Each row is a point. Each copy is the shape, with its points in the same order, turned, moved and blurred by noise. Is it also mirrored, or only turned?

Shape, 7 rows:
[0 2]
[-25 18]
[-30 41]
[40 -14]
[-4 -49]
[-29 12]
[15 40]
Copy 1, 7 rows:
[6 10]
[32 29]
[34 55]
[-29 -5]
[15 -35]
[36 30]
[-14 52]
Copy 1 is: mirrored
Copy 2:
[-6 -12]
[25 -2]
[44 18]
[-49 -15]
[-19 -55]
[27 -8]
[-3 33]
Copy 2 is: mirrored
Copy 3, 7 rows:
[-4 -10]
[-35 0]
[-44 22]
[36 -16]
[4 -59]
[-37 -6]
[1 31]
Copy 3 is: only turned
Copy 4 (7 x 2):
[2 -8]
[-4 22]
[10 41]
[21 -48]
[-35 -42]
[-12 20]
[41 9]
Copy 4 is: only turned

Shape (9 x 3):
[19 24 24]
[6 38 -48]
[3 0 -51]
[-8 -17 71]
[-10 -26 42]
[2 6 18]
[-11 35 -18]
[-1 -27 2]
[39 12 -21]
Copy 1, 9 rows:
[32 25 6]
[12 -17 -52]
[10 -40 -23]
[7 38 67]
[-4 15 55]
[9 15 15]
[-2 -1 -22]
[11 -20 42]
[47 -22 -12]
Copy 1 is: only turned
Copy 2, 9 rows:
[21 -5 36]
[52 29 -20]
[21 19 -41]
[-38 -12 66]
[-39 -5 36]
[4 4 25]
[31 37 6]
[-21 -5 -1]
[39 -18 -9]
Copy 2 is: only turned

Shape:
[-28 -15 3 -2 -48 -27]
[-18 0 10 -40 -29 -12]
[-25 -4 7 1 2 -9]
[40 -24 -23 -16 -45 -16]
[-32 3 23 -41 38 -16]
[27 -16 -36 10 -28 -4]
[-3 37 12 -5 13 -25]
[15 46 59 55 40 46]
[-30 -8 52 -9 10 -39]
Copy 1 (9 x 6):
[1 9 -14 -50 -15 -27]
[3 -1 -43 -15 -19 -34]
[-9 1 -8 -11 17 -26]
[66 -9 -17 -31 -11 -25]
[-29 0 -44 20 28 -53]
[55 5 5 -23 7 -3]
[-2 23 2 25 4 -53]
[-30 -27 66 69 9 -3]
[-40 -13 -2 -16 14 -70]
Copy 1 is: mirrored
Copy 2:
[-40 -11 19 -11 -35 -42]
[-23 21 15 -28 -35 -18]
[-29 -3 7 -15 1 -7]
[19 -18 7 10 -61 -14]
[-14 31 15 -61 19 -2]
[8 -24 -17 15 -42 -1]
[5 26 -8 -14 19 -28]
[-12 50 10 58 68 35]
[-21 9 46 -36 25 -29]
Copy 2 is: only turned

Shape:
[-4 44 -34 -10 11 -59 -10 4]
[21 -18 -31 4 -4 10 28 -14]
[4 4 24 -4 12 24 -7 15]
[-8 -5 -5 -5 3 28 -10 -18]
[-12 -17 -15 13 5 36 27 -14]
[15 77 -40 49 15 43 28 -4]
[-12 16 17 10 -31 17 22 -1]
[49 -10 -26 -8 3 -87 5 -21]
[16 28 -41 -2 -19 -40 -8 -18]
[23 -7 -12 -8 5 -3 -12 16]
[-11 -8 -16 -10 10 35 25 51]
[32 -10 -34 -4 -12 -39 -40 26]
[-11 -18 -42 52 11 -68 29 3]
Copy 1, 13 rows:
[25 36 -6 20 -17 -37 -50 -18]
[-17 -2 -30 -15 -12 30 -9 -37]
[4 -28 -12 -14 -35 -15 26 -3]
[-27 -16 -23 -27 -30 -18 5 -22]
[-33 -2 -36 -29 -5 11 19 -23]
[20 61 -66 -15 -47 -8 44 -60]
[-22 16 6 -10 -33 5 32 -6]
[12 -13 7 54 -6 12 -70 -49]
[-6 28 -9 20 -37 -9 -48 -32]
[7 -23 -22 -1 -31 -1 -18 -10]
[15 -4 -33 -41 -6 16 19 25]
[10 -17 -28 29 -47 5 -58 8]
[-11 30 -42 58 38 14 -28 -15]
Copy 1 is: mirrored
Copy 2, 13 rows:
[5 25 -23 4 1 -79 -18 3]
[35 10 -23 2 -5 15 26 -32]
[6 -6 33 -20 15 9 15 1]
[-6 16 11 -31 2 26 7 -24]
[6 20 -5 -12 24 33 20 -29]
[65 95 25 2 43 1 -5 -10]
[-2 30 14 5 8 30 17 23]
[22 -9 -27 40 -55 -62 7 -34]
[22 34 -26 9 -28 -31 -22 -11]
[28 -14 2 -20 -1 -8 6 -7]
[35 -11 -15 -30 51 8 27 17]
[37 -26 -24 3 -19 -33 -34 -1]
[3 4 -55 66 28 -38 8 -35]
Copy 2 is: only turned

Shape, 14 rows:
[-31 -10 -8 -5 7 -3 6 8 -39 0 -2]
[-1 -12 8 11 -4 35 12 -6 6 -2 -9]
[-11 10 5 15 -3 27 -16 2 -12 -15 0]
[0 4 11 5 -50 -6 -11 0 13 14 26]
[7 2 6 -12 3 -3 -24 14 12 10 -6]
[20 -3 2 0 -8 -8 -4 0 -22 -2 -1]
[12 -7 -3 -3 3 -2 -16 -15 11 0 27]
[8 0 5 -10 -8 32 -7 -31 -13 18 -9]
[1 1 -3 -30 -8 13 8 -26 9 -12 -13]
[-8 12 11 -12 -6 -7 95 5 6 8 7]
[6 14 5 -16 9 -2 -8 -30 15 10 -10]
[12 -1 -42 9 -9 8 -22 7 -10 6 22]
[9 -14 0 -9 1 -7 -16 -3 15 7 3]
[2 -5 -9 21 -21 -13 -21 -7 -3 9 -4]
Copy 1 (14 x 11):
[1 -10 -22 -4 0 -19 32 2 -24 14 12]
[21 -4 21 29 -1 11 19 2 0 -6 19]
[-2 -7 18 10 -16 18 20 10 -26 -1 12]
[-17 -6 22 10 -54 -4 16 -14 30 5 8]
[-15 3 7 -3 2 18 0 -4 16 14 -1]
[12 1 7 -14 -14 -8 6 -1 1 -4 -9]
[3 18 5 -10 -25 12 -5 -5 12 -1 28]
[21 0 35 -2 1 9 20 -31 -6 1 17]
[-3 2 10 11 10 0 9 -30 3 -28 19]
[3 38 5 50 10 -66 41 8 23 -17 12]
[-8 19 21 4 6 1 -13 -29 1 1 17]
[11 22 -15 -10 -39 28 23 -11 -4 6 0]
[1 6 0 -2 -8 12 -8 -9 21 6 14]
[6 -5 2 5 -37 5 -4 -15 0 15 -4]
Copy 1 is: only turned
Copy 2:
[-18 -4 2 -2 24 -2 21 -12 -38 0 7]
[15 -12 4 6 -8 35 3 -11 -6 8 -16]
[-12 10 13 12 -9 24 -7 -3 -14 7 4]
[-7 -33 28 25 -45 -18 1 -12 1 2 4]
[-23 -19 3 -8 -3 -5 -14 -3 16 3 -5]
[7 -7 20 -12 -1 -14 -7 -11 -11 -3 -6]
[-8 -13 6 5 -19 -2 -17 -27 7 -28 -5]
[-2 11 10 -4 -16 8 7 -35 1 18 -31]
[-6 -2 -7 -8 -20 6 16 -2 -4 -13 -43]
[38 -37 17 -12 -4 12 82 5 1 -27 0]
[-11 2 2 1 -7 -7 6 -12 28 -12 -31]
[1 2 -16 -2 -23 -12 -21 -25 -13 -2 28]
[-9 -26 -3 -1 -5 -7 -15 -15 9 -13 -14]
[2 -6 6 26 -8 -23 -16 -10 -3 5 1]
Copy 2 is: only turned

Shape:
[-17 45 21 26 -15 -3 -18 0 0 -10 20 -18]
[-9 -5 22 -29 -11 25 -17 -3 22 1 -5 20]
[30 24 -8 -19 -14 11 39 0 -11 17 -9 19]
[95 -3 -21 13 -3 -25 28 2 -8 0 35 -5]
[2 -16 -8 -1 -13 15 -11 -13 -17 -11 -5 4]
[-11 -12 20 8 12 7 6 5 -1 -16 -20 4]
[10 -6 18 -2 -17 5 1 8 19 24 -10 -17]
[3 -18 1 -18 -13 -40 -11 -42 -3 7 -6 23]
[-3 -20 12 -22 16 10 10 -3 -15 -9 -13 -57]
[-17 13 -31 -3 23 -16 -5 -21 -12 -9 -1 1]
[39 -20 17 -25 -15 -7 -19 0 -21 -15 -2 4]
[-5 -3 -8 -7 -21 15 -16 -4 -15 -13 -19 10]
[14 -19 17 8 -20 -28 0 6 -15 -14 66 -3]
[4 -14 19 21 38 12 -7 0 -20 25 -5 -9]
[27 -21 2 0 1 -13 -6 -61 -7 1 -1 21]
Copy 1, 15 rows:
[-25 23 -6 -3 -35 4 -41 -23 8 6 16 -16]
[-5 -27 24 -26 -14 22 -6 1 16 15 -10 27]
[32 1 -9 -4 -10 2 10 28 -32 22 -5 4]
[62 -6 -33 37 7 -47 10 17 15 3 39 -11]
[9 -18 11 -16 -6 0 -6 -3 -3 -30 -5 2]
[-9 5 30 8 5 20 6 -11 2 -11 -4 5]
[-2 -20 13 13 -26 13 0 21 17 11 -7 -13]
[1 -46 7 -7 -13 -30 17 -36 -9 6 -16 -2]
[12 -13 45 -3 18 24 -6 5 9 -8 4 -52]
[-3 7 -12 -26 16 -10 1 -28 -4 -8 -23 -22]
[32 -32 33 4 -1 -25 -20 -2 5 -3 6 10]
[7 -8 19 -22 -17 0 -12 1 -8 -25 -19 8]
[-18 -21 0 6 2 -41 -14 -4 13 -3 62 -3]
[-9 -18 -1 34 27 26 -18 -3 3 -14 -15 -10]
[27 -51 -11 4 -4 -6 14 -42 -7 -13 -3 3]
Copy 1 is: only turned
Copy 2, 15 rows:
[-1 22 -3 23 -6 16 -33 25 12 0 53 -21]
[-13 -1 4 -6 -37 3 -7 -22 34 -7 15 14]
[40 20 -5 -30 -4 17 23 -5 13 -5 -3 -18]
[90 -15 11 -24 31 -22 18 3 -12 -35 42 -17]
[-15 0 -13 -16 -3 -9 -7 -11 -7 -25 15 -5]
[-21 -8 18 14 -9 1 12 1 4 -16 6 -12]
[16 -14 19 -2 -21 4 -20 -14 0 8 8 -16]
[-1 27 6 -12 -12 -49 11 -37 -7 3 29 -7]
[-22 -12 49 -30 9 -8 -27 15 -4 -16 -4 -21]
[-17 22 -6 -3 39 -22 2 1 13 4 15 -9]
[15 5 17 -22 -20 -27 -2 0 -15 -35 23 20]
[-16 10 -21 -8 -14 -8 -10 -4 -1 -19 3 0]
[15 -19 4 -19 -10 -32 7 23 -4 -8 80 -15]
[-14 -14 31 0 23 26 4 -10 -24 -4 24 3]
[3 24 10 -16 7 -28 14 -53 -9 -31 36 -14]
Copy 2 is: only turned
Copy 3 (15 x 12):
[-21 23 23 -7 -15 -19 -21 -17 -8 -11 -13 -28]
[-2 -4 1 -29 -12 13 21 -15 37 -2 1 18]
[35 9 28 -14 -4 30 7 1 -31 -3 1 41]
[73 -36 10 1 -1 -9 -46 4 -49 1 33 17]
[-12 -22 -8 -4 0 21 -6 -14 -6 3 -14 19]
[-19 -20 19 10 18 2 19 -4 10 -10 1 11]
[19 -14 22 -21 2 -9 21 -20 0 17 -11 2]
[7 -11 -32 -36 34 -4 -2 -28 -14 -22 -11 31]
[-7 -45 26 -17 32 32 15 2 -8 8 -11 -29]
[-10 16 -19 0 36 19 -14 13 -13 -6 -9 4]
[12 -52 9 -33 0 3 -20 -3 1 -15 -9 29]
[-16 -15 -2 -5 -8 19 -3 -3 1 -1 -32 25]
[-3 -37 -15 -29 -22 -28 -19 -2 -39 -21 30 -12]
[-25 -20 31 -4 34 -5 -3 -10 -4 32 22 9]
[9 -19 -24 -17 33 16 -24 -46 -13 -11 12 36]
Copy 3 is: only turned
